Each row is a point. To make a cloud, some directions were put in groups of two or more. Within a group, all points are equally far from the middle, so they leave a hole (a ring in 2 directions, a hollow ball in 3). The other directions are filled evenly. Then the cloud was stretched, turned, moved and blurred a little. How many holes are there, and how many directions does each take, smallest first?

Cloud:
array([[ -2.5,  -8.7,   1.0],
       [  2.2,  -6.3,   9.6],
       [ -6.4,   8.5,   0.2],
       [  0.0, -10.7,   3.7],
       [ -5.3,  -0.1,  -4.9],
       [ 19.5,   5.0,  -6.0],
       [ -7.0,  13.9,   3.0],
       [-15.6,   7.9, -22.8],
       [  2.9, -14.7,   4.4],
       [ -9.3,  -2.3,  -2.1],
       [ 24.9,  -9.9, -42.6],
       [-19.5,  15.9, -24.1],
       [ -3.1, -15.6,   5.8],
       [-13.6, -20.9, -17.5],
       [ -0.2, -27.5, -29.9],
       [-14.3,  -0.2,  -5.1],
       [-22.3,   3.6, -16.4],
       [ -1.7,   6.0,  15.4],
       [ 14.6, -13.4,   4.9]])
Holes: 0

Cloud:
array([[ -1.6,  26.0,  -5.8],
       [ 19.6, -13.1, -10.7],
       [ -6.3,   9.8, -16.8],
       [  7.1,  -6.5,   7.9],
       [ -0.9, -17.2,  -1.3],
       [ 11.3,  17.5,  -2.9],
       [-15.9,   6.3, -19.3],
       [ -4.6,  -3.8, -14.2],
       [ 11.2,  14.1, -25.7],
       [ 10.2,  21.3, -10.5],
       [  4.9,  27.4,  -6.4],
       [  2.2,   6.5,  -7.9],
       [ -2.6, -13.9,   5.8],
       [ 22.6,  -4.9,  -9.8],
       [ 16.5,  11.0, -22.8],
       [ 11.4,  11.0, -20.0],
       [ 14.4,  22.0, -19.1],
       [-18.5,  20.9,  -6.6],
       [ 22.7,  12.8,   4.3],
       [  2.1,   9.6, -18.9],
       [ -5.6,  22.5,   0.6],
       [ -3.4,  13.0,  -5.6]])
Holes: 0

Cloud:
array([[  6.4,  19.2, -17.8,  15.5],
       [ 14.7,  18.1, -10.9,   2.1],
       [ -9.4,  28.9,  -0.4,  -5.1],
       [-12.2, -13.2,   1.1,  -3.7],
       [ 18.1,  15.3,  -6.3, -10.3],
       [ -5.7,  11.6,   7.7, -27.6],
       [ -1.6, -11.7,  -6.8,  14.4],
       [ 20.1,  17.8,  -4.3,   9.4],
       [ -0.5,  -7.7,  -7.3,  20.8],
       [  1.0,   7.6, -19.3,  12.4],
       [  6.1,  -0.2,  31.0, -17.6],
       [ -6.1,  -5.6,   0.6,  27.3],
       [-17.0,  -3.9,   5.8,  12.8],
       [-21.4,   6.0,  -2.5,   7.4],
       [-17.0,   5.1,  17.4,   6.0],
       [-16.8,   0.2,  14.6,   4.0],
       [ 18.5,  15.1,  18.8,   8.9],
       [ 20.5,  16.1,   5.2,  19.4],
       [ -7.1,  -4.5, -13.9,   3.5],
       [  7.3,  21.1,  16.1, -19.7],
       [ -9.9,  -4.0,  21.0,   3.1],
       [ 22.4,  12.3,   0.3, -20.0],
       [  4.6,  11.4,  27.6,   8.3],
       [ -4.0,  -7.2,  16.3,  16.4],
       [ 23.2, -22.9,   5.0,  -6.3],
       [ -8.1,  -3.1, -13.9,   9.3]])
Holes: 1 (3)

Cloud:
array([[-10.1, -10.8, -23.5, -12.8],
       [ 13.7,  13.7, -25.1,  -6.2],
       [ 18.6, -14.2, -22.2, -11.4],
       [ 20.0,  -9.0, -21.9, -12.7],
       [-10.4,  -1.7,   4.3,   9.6],
       [  8.5,   5.9,  10.3,  10.3],
       [-13.0,  20.5,   8.2,  -3.7],
       [-22.9,  -1.4,  -0.3, -12.5],
       [ 22.3, -27.8, -10.3,  -3.1],
       [ 10.7,   6.3, -20.7,  14.6],
       [-26.6,   8.3,   2.7,  -8.3],
       [ 13.7, -10.9,  -5.5, -18.0],
       [  4.8,  -4.1,  -8.2,  22.1],
       [-11.8, -11.3,   4.7, -14.6],
       [ 27.0, -22.3, -13.3,  -4.1],
       [  7.4,  12.4, -16.2,   6.5],
       [-14.9,  -9.2,  -4.3, -12.4],
       [-22.8,   7.7,  -3.7,  -2.5],
       [-12.5,  15.8, -24.8,   5.1],
       [ -6.4,  -7.5,   3.2, -25.4],
       [ 12.7,  -2.2,  -7.0,  22.1],
       [ 23.5,  -9.6,  -1.4, -11.7],
       [ 11.7,  15.3, -21.4,  -7.0],
       [ -4.1, -14.7,  -1.8,  16.8],
       [  0.6, -25.8,   7.1,   1.4],
       [  4.5,  18.1,  -4.5,  -3.2],
       [ 17.3,   3.7,  -6.5,  12.3]])
Holes: 1 (2)

Cloud:
array([[ -7.2,  -3.1,  -6.2,  27.6,  -2.6,   1.0],
       [ 31.1,  -0.9,  -7.4,   2.4,   3.9,   4.3],
       [ -1.4,  10.9, -19.7,  -9.4,  10.9,   7.6],
       [  3.3,   6.6,  -0.6,  28.0,  15.1,   2.8],
       [-21.8,  -3.1,   9.8,  -3.7,   5.7,  -7.7],
       [  6.6, -16.1, -17.7,  17.4,  -4.7, -14.8],
       [ 21.3,  -2.2,  17.5,   2.1,  13.5, -18.0],
       [ -3.8, -10.7, -16.2,  -2.3,  22.4,  -1.7],
       [ 11.6, -18.3, -21.1,  -9.4,   6.0, -11.9],
       [ -3.0, -20.5,  16.5, -23.6,  -4.2,  -4.3],
       [  3.0, -23.8,  21.7,  -8.8,  -8.4,  -5.2],
       [  7.5,   6.7,  14.9,  10.7,  -2.8, -25.5],
       [ -0.1, -22.6,  -4.8, -18.3,   4.0,  25.3],
       [ -8.8,  -0.7,   1.9, -17.1,  -3.0, -23.2],
       [ -0.5, -21.5,  18.6,  -4.2,  -6.8, -17.9],
       [ 14.8,   4.9,   9.6,  30.3,   6.8,  -1.9],
       [ 21.0, -23.4,   3.2,   1.2,  -5.1,  14.4],
       [ -0.9,  -8.5,  15.4,  22.1,   1.4,  21.2],
       [ 16.7,   0.2,  14.3,  29.2,   7.0,   4.0],
       [ 25.5,  12.2, -10.8,  -0.2,   1.9,  12.6],
       [ 20.5,  10.1,   0.7,   8.1,  10.6, -21.6],
       [ 22.0, -14.5,   5.3,  16.3,   0.1,  19.6],
       [ 22.4,   6.0, -13.8,  -3.4,   6.0, -16.6],
       [ 12.6,  22.7,  12.7,   1.8,   3.6, -13.8],
       [ 11.0,  19.3, -12.7,  -4.8,   6.8, -16.0],
       [  4.9,   1.5,  12.4,  17.1, -11.0, -17.6],
       [ -5.9,  16.9,  14.8,  -5.7,  12.8,  10.1],
       [ -7.2,   7.2,  -5.0, -10.2,   9.8, -23.0],
       [ 15.5, -24.3,  -2.5,  -2.3, -13.4,  -1.3],
       [  0.8, -25.8, -17.1,  -8.8,  14.5,   7.0],
       [ -7.2,  -8.5,  -5.4,  21.5,  -8.7, -15.3],
       [ 16.8, -10.0,  -4.2,   5.2, -18.1,   0.0],
       [ 10.2, -24.1,   8.6,  -3.4, -15.0,  -2.1],
       [ 22.6, -11.4,  -8.7, -20.4,   1.1,  -4.8],
       [ 13.4,   5.3, -18.8,  18.9,   0.5,   8.5],
       [  8.0, -28.1,   3.8,  11.1,  13.2, -18.9],
       [-11.3, -23.3, -19.8,   6.1,  -0.6,   4.6],
       [  9.8, -20.2,  17.7,  20.4,  15.2,  15.9],
       [ 16.6,   6.2,  17.2, -20.2,   1.3,  16.0],
       [  4.3,  -3.8, -12.1,  18.6,   8.0,  22.5],
       [  4.8,  -9.8,   5.3,   8.7,  -3.9,  31.3],
       [ 14.0, -17.0,  -7.8,  -5.8, -16.7,  -4.4],
       [  3.0, -37.9,   3.5,  -1.8,  -0.8,  11.3],
       [  3.3,  15.0,  -6.8, -16.3, -11.0, -13.6],
       [ 13.7,   5.8,   8.2, -19.1,   3.3,  26.8],
       [ 16.1,   0.3,  27.3,  15.2,   5.6,  -8.3],
       [ 20.3,  -9.4,   3.3, -24.5,  10.8,  -4.2],
       [ -8.2,  -5.0,   0.8,  25.2,  15.9,   5.2],
       [  1.5,  -6.2, -16.3,   0.1,  17.0, -21.3]])
Holes: 2 (3, 3)
